Rows are points. To make a cloud, some directions were put in groups of two or more. Within a group, all points are equally far from the middle, so they leave a hole (a ring in 2 directions, a hollow ball in 3). The other directions are filled evenly. Then the cloud was stretched, turned, moved and blurred a little. Count the holes, and give their numbers of directions, smallest first.
(in the rows, 128 means zero)

Cloud (14 x 2):
[[146  79]
 [103  95]
 [135  78]
 [ 99 102]
 [179 112]
 [144 159]
 [179 123]
 [163  85]
 [ 99 101]
 [166 149]
 [160  84]
 [113  85]
 [104 146]
 [158  83]]
Holes: 1 (2)

Cloud:
[[154 130 176]
 [ 99 115  76]
 [ 97 138  97]
 [103  84 145]
 [161  74  81]
 [174  87 107]
 [175 125 164]
 [158 129 130]
 [156  89  89]
 [145  65  98]
 [ 93  63 124]
 [161  61 115]
 [121  93 105]
 [119 143 189]
 [154 150 125]
 [141 138 182]
 [138 136  98]
 [119 113 110]
 [ 82 115  88]
 [149 125 201]
 [153 130 108]]
Holes: 0

Cloud (19 x 3):
[[ 55 140 111]
 [170 162 160]
 [151 109 109]
 [127 190 131]
 [108 143  83]
 [134 149 189]
 [ 59 122 116]
 [171 126 128]
 [112 124  83]
 [ 65 135  96]
 [170 122 149]
 [155 108 118]
 [155 105 133]
 [146 100 132]
 [101 127 178]
 [ 68 174 153]
 [153 182 147]
 [ 88 188 146]
 [101  95 124]]
Holes: 1 (3)

Cloud, 26 rows:
[[ 99  70 143 189]
 [144 120 134  80]
 [ 94 137  98 150]
 [ 92  88 174  97]
 [110 130 110 197]
 [145  72 115 136]
 [ 74  87  88  53]
 [160 140 137 143]
 [128 155 135 167]
 [132  66  98 135]
 [164 145 109 149]
 [136 151 138  74]
 [ 88 113 104 175]
 [ 91  82  91 147]
 [ 88  89  94 156]
 [135 155 116 150]
 [ 99 168 175 128]
 [101 141 112 166]
 [103  75  75 148]
 [ 93 167 115  92]
 [126  65 145 176]
 [136 153 163 119]
 [101 164 170 149]
 [126 161 147  89]
 [146 154 104 125]
 [ 91 102 123 203]]
Holes: 1 (2)

Cloud (46 x 6):
[[174 127 120 175 107 165]
 [ 85 102 119  94 168 151]
 [205 154 134 105 168 101]
 [ 97 129 124 138  99  65]
 [ 82 135 118 135  92  82]
 [164 178  99 160 101  96]
 [118 138  78  78 117 142]
 [120 105  69 164 130 149]
 [ 74 153 134 144 116  67]
 [148 116  76 155 118 168]
 [178 161 160  83 131 131]
 [150 135 177 174 157 144]
 [ 63 159 138 139 115  81]
 [155 164 132 157  80 150]
 [136 138 187 165 138 148]
 [137 195 121  97 141 140]
 [109 131  84  69 125 113]
 [196 110  88 140 131 172]
 [192 124 133 112  87  91]
 [ 83 103 122 106 179 147]
 [ 84 131 103 181 165  90]
 [103 146 179  99 138 108]
 [148 195 133 101 138 146]
 [187 119  95 119 126 183]
 [138 115  64 115 187 145]
 [118  94 156 181 137 117]
 [ 55 141 145 116 151 135]
 [191 157 126 133  76 115]
 [121  75 126  95 164 146]
 [164 120 138 131  91  71]
 [ 99 144 140  83 155  82]
 [135 114 140 121  80  86]
 [158 124 165 189 133 140]
 [ 69 103 124 175 137 127]
 [120  80  72 109 179 129]
 [141 172 145 169  96 157]
 [164 130 106 179 115 165]
 [194 112 114 133 106 174]
 [120 131  69 100 104  96]
 [ 75 160 143 105 150  81]
 [143 201 119 103 147 123]
 [ 71 135 109 150  96 132]
 [164 182 111 140 185 113]
 [166 169 172  94 137 115]
 [105 133 123 107 185  72]
 [ 94 143  99 147 201 118]]
Holes: 3 (2, 2, 2)

Cloud, 57 rows:
[[137 157 166 101 125 102]
 [ 94 117  77  83 113 109]
 [128 101 128 195 118 127]
 [114 141 147 123  63 161]
 [135 105 161 196 112 132]
 [ 95  85 180 118 115 158]
 [147  86 168 130 144 138]
 [ 87 152  90 109 149 114]
 [117 103 136 151  79 174]
 [131 102 132 189 122  86]
 [102 119 208 141  75 113]
 [144 131 142  84  91 136]
 [ 97  93 138 184  88  84]
 [ 86  90 195 142 101 149]
 [ 92  94 192 104 109  99]
 [127  72 179 158  81 136]
 [110 111 147  93 125 167]
 [105 125 186  96  77 111]
 [ 79 116  87 102  73 112]
 [ 89 111 119 123  60  78]
 [ 89 111 138 181 107  72]
 [128  69 172 161  79 130]
 [ 86 109 141  89  93  74]
 [ 98  80  82 114  98 136]
 [142 111  97  95  81 122]
 [ 53 130 116 152 109 139]
 [110 120 183 121 152  89]
 [149  96 154 141 150 142]
 [ 66 163 102 142 112 123]
 [ 83 136  79 151  81 122]
 [106 124 173  86 118  86]
 [ 91  95 131 107  79  70]
 [ 65 124 100  99  80 121]
 [136  95 112 170 146 113]
 [132 136 134 144  49 123]
 [118 142 149  74 105 131]
 [132 134 157 136  50 125]
 [ 92  90  79 111  90 134]
 [ 89 132 145  73  99  98]
 [102 126  82 168  90 136]
 [105 114 121 147  55  80]
 [ 62  93 156 165  98  94]
 [ 86 150 165 155 120  73]
 [ 81 141 147 161 107  66]
 [159  89 159 147 140 114]
 [107 101 109 190 126 113]
 [ 77 105 202 145  91 112]
 [156 118 176 103 108 101]
 [153 109 173 163 144 119]
 [ 85 130 175 100  74 104]
 [145 126 187 174 128 110]
 [ 61 110 166 171 117 109]
 [ 95 111  88 170  90 140]
 [111 178 143 110 131 105]
 [ 78 102  93 169  96 134]
 [131 114  84 159 141 129]
 [161  92 153 115  99  91]]
Holes: 3 (2, 2, 2)

Cloud, 89 rows:
[[188  85  75 113 113 174 121 143]
 [137 119 179 129  87  47 113 121]
 [123 166  85 131 130 161 106 136]
 [133 170 141  60 152 117 177  89]
 [124 147 154  91 149 137 112  74]
 [130  87  96  98 164 185 133 127]
 [137  63 159  67 154 114 176 157]
 [187 154 116 184 169 124 135 119]
 [189 115 179  83 131 139 119 137]
 [ 90 162 146 132 144  75 138 137]
 [136 112 108 135 195 129 141 153]
 [158 167 143 120 111 137 191  73]
 [193  88 137 157 151 128 116 123]
 [157 119 159 112 101 131  56 153]
 [170 105 197 117 142  81 127 148]
 [197 118 143  77 154  96 156 119]
 [190 129 128 146 181  96 112 115]
 [124  91  98 145 136 134 159  92]
 [106 149  73 130 104 141 141 131]
 [144 119 176  99  88 114  80 154]
 [159 114  74  50 133 157 181 143]
 [142 112  63 101 133 172 204 158]
 [185 102 124 176 164 117 123 158]
 [186 102 172 122 136 107 168 175]
 [152 155 116  63 149 187 168 141]
 [116 159 135 135  99 149 119 203]
 [112 149 102 104 154 137 107 136]
 [110  83 158 100 172 148 145 140]
 [158 182 126  84 119 171 133  99]
 [145  99 145  57 118  86 157 158]
 [152 125 115 121  74 105  73  94]
 [125 101  99 144  97 196 113 122]
 [ 99 125 123 173 113 114 150  85]
 [163 146 126 189 120 163  75 154]
 [154 135  93  80  94  93 116 107]
 [149 103 100  78  92 108 168 145]
 [107 129 139  69 114 113 203 118]
 [109  93 189 116 102  90 153 135]
 [176 144 113 169  77 140 128 161]
 [168 119 110 125 181 124 103 160]
 [175 103 127 120 125 144  71  89]
 [185 157 158  84  80 106 114  88]
 [167 110 149  59  92 159 141 112]
 [107 142 106 113 103 188  97 149]
 [152 100 115  82 146 147 123  70]
 [124  65 160 136 131 112  86 172]
 [176 147 162  98 166  68 129 138]
 [157 158 124 129 103 160 174  70]
 [201 135 108  76 126 103 152  85]
 [142 172 111 122  78 166 159 141]
 [141  61 155 161 137 120 120 142]
 [139 130 147  55  88 109 149  68]
 [ 99 133 139 133  96  93 185  87]
 [116 149 132  46 132  83 165  93]
 [ 91 110 103 155 106 151 125 131]
 [140 174 124 113 123  73 118 154]
 [139 116  83 102 110 141 111  64]
 [104 117 155 124  86 110  74 114]
 [165 119 152 136 165 122 185 214]
 [189 136 102 175 159 154 153 155]
 [128 146 170 161 142 112 175 169]
 [131  92 119 165 102 174 100 120]
 [177 108  57 137 137 157 129 152]
 [128 141  98 150 118  90 167 172]
 [ 99  92 142 170 103 149 118 149]
 [200 136  99  70 126 163 127 173]
 [194 140 132 115 179  98 182 126]
 [164 112  82  81  88 131 125 137]
 [180 170 121 146  65 129  89  90]
 [202 133 154  86 120 167 114 131]
 [123 154 168 157 113 111 171 165]
 [140 122 113  89 191 127 148 111]
 [175 151 151  88 112  74  88 114]
 [146 126 102 178 173 109 138 157]
 [132  74 188 100 149 124 129 137]
 [ 97 120 151 152  85 141  94 151]
 [177 105 119 107 194 147 177 191]
 [138 108 144  88 147 175 193 123]
 [169 142 142 139 123 111 189 189]
 [165 113 181 138 146  69 130 175]
 [106 123 175 164  95 105 147 126]
 [192 121 146 115 176  93 172 144]
 [145 144 114  82 117  67 183 135]
 [167 122 163 110 166  89 156 193]
 [175 146 121 180 156 160 156 141]
 [174 165  85 111  95 161 128 180]
 [141 107  51 118 148 185 148 146]
 [196 104 119 122 100 129 157 109]
 [133 159 116 147 106 143 109 208]]
Holes: 2 (3, 4)

Cloud, 107 rows:
[[ 82 159 139 122 152 126 113 138  64]
 [123  96 185 125 117  81 144 123 108]
 [130 116 135 141 104 155  97  93 180]
 [174 166 120 128 134 129 119  82 154]
 [137 149 163 174 113 163 137 129 150]
 [ 78 142 130 109 130  73 129  81 132]
 [103 133 184  72  99 110 101 111 136]
 [ 99 110 143 148  88 136  93 129 170]
 [161 106 121 155 132  88 110 132  98]
 [ 81 107 142  50  96 111 141 149 154]
 [164 107 135 105 112  96  78 112 124]
 [174 155  83 129  66 122 127 139 146]
 [ 76  81  74 141 141 108 124 161 157]
 [145  84 145  50  83  84 150 141 180]
 [107 123 150 176 116 114 172 121 124]
 [ 94  79  97  93 197  94 142 153 118]
 [178 101 114 123 160  83 145 142 110]
 [167  65 133 118 161  84 129 153 140]
 [ 83 133  89  60 155 153 156  94 137]
 [ 70  80 133  59 115 104 166 177  92]
 [105 139 123 121 156  71 121 153  75]
 [132 182 110 105 141  51 115 119 147]
 [149  89  69 121  98 101 118 141 174]
 [ 84 163 133 121 122 105 172 149  92]
 [ 69 165 108 149 163 136 168 139 112]
 [137 180  80 142 180 163 115 153 146]
 [136  54 119 102 132 110 152  69 129]
 [124  78 110 100 210 110 142 101 102]
 [120 216 151 112 133 117  99 127 147]
 [122 124 112 140 114  99 184 161 198]
 [ 99 148  64 129  86 161  88 103  94]
 [ 77 119 148 106 100 126 159 108  46]
 [110  73 119 137  94 132 164 156 111]
 [ 84 141 162 125  99 166  72 175 107]
 [ 99 107  90 139  94 182 111 102 148]
 [106 208 106 173 167  99 127 116 126]
 [144 195 116 124 175 173  98 142 106]
 [120 150 152 119 149 112  40 145 130]
 [108 175  98 156 103 149 140 133  69]
 [125 138 165 109  70 104  54 169 146]
 [ 86 116 103  94 112 112 132  77  75]
 [107 165 136  75 158  56 129 134 173]
 [120 164 156 136 208 119 124 101  98]
 [136 162 143 126  86 137 137 178 172]
 [ 86 146 101 174 165  95  93 140  89]
 [168  94 158  72 111  69 117 138  80]
 [125 206 126 104 179 134 118 130 125]
 [ 82 184 100  81 150 138 159 122 125]
 [109  89 145  80  92  31 167 116 164]
 [134 155 159  71  98  55 150 161 176]
 [113 158  75 113 136 117 153 203 155]
 [102 174 137  74 154 123 173 112  61]
 [ 89 126 185 104 126  93 149 126  79]
 [139 122  49 123 141 100  98 112 139]
 [107  90 133 190 100 102 112 146 144]
 [158 167 146 131 161 102  71 192 118]
 [179 150 127 115 143 148  85 177 101]
 [147 203 146 157 109 108 108 133 116]
 [139 121 115 170  98  98 164 153 126]
 [108  82 171  74  59 104 144 110 126]
 [ 97 166 132  89 136 107 135 153 183]
 [115 116  81  54 155 108 185 143 172]
 [168 120  75  95  73 119 126 141 158]
 [170 100 100 119 141  65 181 142 108]
 [115 115 147 201 111 174 111 140 137]
 [128  68  74  72 114 111 136 137 101]
 [162 137 137 191 109 168  81 115  96]
 [157 121 137 100 198 122 177 116 160]
 [ 96 155 115  85 100 139 103 165 168]
 [136 180 140  89 117 133 121 200 152]
 [120  64 143 118  79  95 136 128 140]
 [101 114 129 108 145 144 125 191 114]
 [137 152 150 126  99  82 155 154 184]
 [ 95 143 149 136 169  92 170  94  81]
 [118 181 111 110 185 149 132 140 160]
 [ 84 136 129 170 144 186 118 163 126]
 [151 166 120  84  99  88 118  89 119]
 [105  63 187  94 145  94 147 119 153]
 [152 147 108 194  85 144 110 148  98]
 [139 170 152 147 161  90 122 176 190]
 [ 58 179 109 142 112 140  97  85 121]
 [ 68 140 131 154 130 120 150 164 106]
 [125 152 118  90  80 108 194  94 103]
 [ 96 145  86  85 114 153 209 104 102]
 [104  82 168  52 125 102 136 131 161]
 [132 102  59  59  96  79 143 126 109]
 [155 112 121 134 110 167 108 188 120]
 [171 181 127 117  82  75  92 140 157]
 [116 120 117 101 109 130 122 105  36]
 [101 174 130 130  55 126  69 108 103]
 [ 92 145 151 137 172  75 178 108 101]
 [154 135  95 150  94  77 169 159 127]
 [ 65 137 159 163 123 159 113 150 112]
 [ 93 212 114 136  89 141 133 133 103]
 [102 123 122  97 188 153 161 144 102]
 [ 77 119  76 109 113 122 169 121 165]
 [ 71 136  81  87  95 125 148 123 127]
 [119 135  72  66 149 109 170 162 165]
 [ 45 133  94 146 155 131 119  76 116]
 [129  82 141 164 113 105 110 101 142]
 [161 122 115 113 188 115 173 126 183]
 [153 171 130 119  83  63 146 166 108]
 [181 144  99 117 118 120 148 112 149]
 [152 164 112 144 142 173 107 182 152]
 [175 106 153  88 149 129 141 138 105]
 [ 80  66 114 124 120 114 175  74  90]
 [133  87 137 147 144 126 116 183 156]]
Holes: 2 (2, 4)

Cloud, 93 rows:
[[157 115 131  70  88 107 141 121  90]
 [102 126 109  99 145  90 192 134  99]
 [ 78 196 148 152  98 106  89  92  66]
 [132 186 128  92 118 174 129 105 111]
 [126 169 139 133 191 130 116  65  71]
 [121 193  84 119 134 115 121 143 119]
 [110  66 136 189 155 134 115 114 143]
 [163 127 134 106 104  96  93  88  70]
 [112  83 121 173 137 144  96  96 133]
 [ 86 131 151  87 118 174 139 102 162]
 [ 80 132 118  91 178 142 176 144 155]
 [164 182 140 139  96 101 114  67 112]
 [122 163 151 130 110 161 101 115  51]
 [ 77 131 167 156 137 100 110 132 141]
 [ 82 100 144 129 116 100 127  76  75]
 [122 117 159 149 137  69 144  85 139]
 [144 177 118 105  95  79 124 153  41]
 [150 180 110  79 152  98 104 139 113]
 [ 86 104 124 153  43  99 121 155 119]
 [131 150  94  99 170 127  81 134  52]
 [ 85 144 168  97  96 138 164 144  94]
 [124 109 156  83 188  73 130 116 101]
 [117 167 136 146 131 142  60 108 129]
 [ 68 108 136 194 125 137 122 146  97]
 [106 128 177 120 137 139 114 183  86]
 [135 163 150  62 119 108 111 123 164]
 [133 162 120 162 160 153  84 105 116]
 [137 146 133 162  72  88  67  99  84]
 [158 162 177 141 145 145  98 119 105]
 [140 122 107 112 106 162 110 178  94]
 [157 164 178 140  72 117 100 146  78]
 [ 58 126 140  99 139 127 129 175 108]
 [108 190  99 118  72 130 134 161  70]
 [112 181 124 131 105  87 146  99  45]
 [104 185 132 110 189 131  77 143  90]
 [120 129 120 167  51  88 112  71 112]
 [ 88 105 131 146 161  84 121  97  50]
 [122 123 162  61 133  98 173 118  87]
 [134  89 118 142  84 141  85 161  76]
 [ 90 156 151 134 103 123 143 102  53]
 [145 137 129 140  12 122 132 128  95]
 [143 127 110 171  67  77 118  70 108]
 [141 164 152  93 156  87 165 150 105]
 [133 148 148 105  80  91  88  77 100]
 [120  80 167  93 171  98 102 135  85]
 [124 138 182 126  82  93 151 163  98]
 [124 197 110  70  85 136 141 164 129]
 [ 93 128 126 102 200 141 165  96  88]
 [110 211 128 159  58  73 111 137 102]
 [158 177  95 113 130  93 130 142 106]
 [104 117 143 152 171  96 139  64 150]
 [120 198 131  50  90 163 132 141 116]
 [150 185 138  46 112 106 114 147 130]
 [115  85 141 114  65 104 107 151  80]
 [110 184 146 194  79 125  71 125 124]
 [100 123 108  76 168 110 148 149 154]
 [ 96 189 185 107 166 120  93 141 130]
 [128  83 135  86 106  95 153 175  92]
 [ 83 120 102 114 167 107 154  68 119]
 [ 89  79 140 143 111 123 131  94  69]
 [135 165 154 117 140  92 179 143 140]
 [ 68 116  97 140  63 135 167 129 127]
 [118 114 173 112  85 101 158 165  88]
 [150 156 111 174  97 137 124  75  83]
 [ 96 153 187 160 125 115 137 101 171]
 [132 109 178 137 148  79 122 142 113]
 [111 154  90 128  36 123 129 137  69]
 [121 120 151  66 151 123 182  97 125]
 [112 159 132 110  87  87  73  93 101]
 [ 79  93 130 173 136 157 138 144 166]
 [152 167 132 124  51 150 146 126 128]
 [ 78 155 108 168 148 134 135 143  84]
 [ 57 127 128 128 134  89 124 138  79]
 [120 134 179 150 185  98  93 103 102]
 [137 207 124 119  87  84 131  78  79]
 [120 149 150 101 108 154  80 145 149]
 [117  96 162 109  71 149 106 136 110]
 [ 72 113  98 178 104 112 127  82 137]
 [ 92 149 145 151  83 113 191 105 122]
 [152 164 130 104 165 124 117  89  41]
 [130 163 142 154 158  88  72 132  73]
 [141 107  66 145 124 136 137 140 103]
 [107 127 171 118 121  72 139  83  92]
 [ 80 220 122 129  77 132 123 117  96]
 [ 71  97  91 149 119  92 140 132  99]
 [165 130 107  59 125 126 132 146  77]
 [122 104 180  72 116 124 157 150  99]
 [108 108  83 123 143 120 101  92  74]
 [149 133 194 146 124  96 121 130  94]
 [124 107  93 121 141 117  80 117  63]
 [110 133 153 134 206 106 104 141 103]
 [113 104 145  96  60  97 166 165 113]
 [131 161 116 117  85 107 164 101 186]]
Holes: 2 (2, 6)
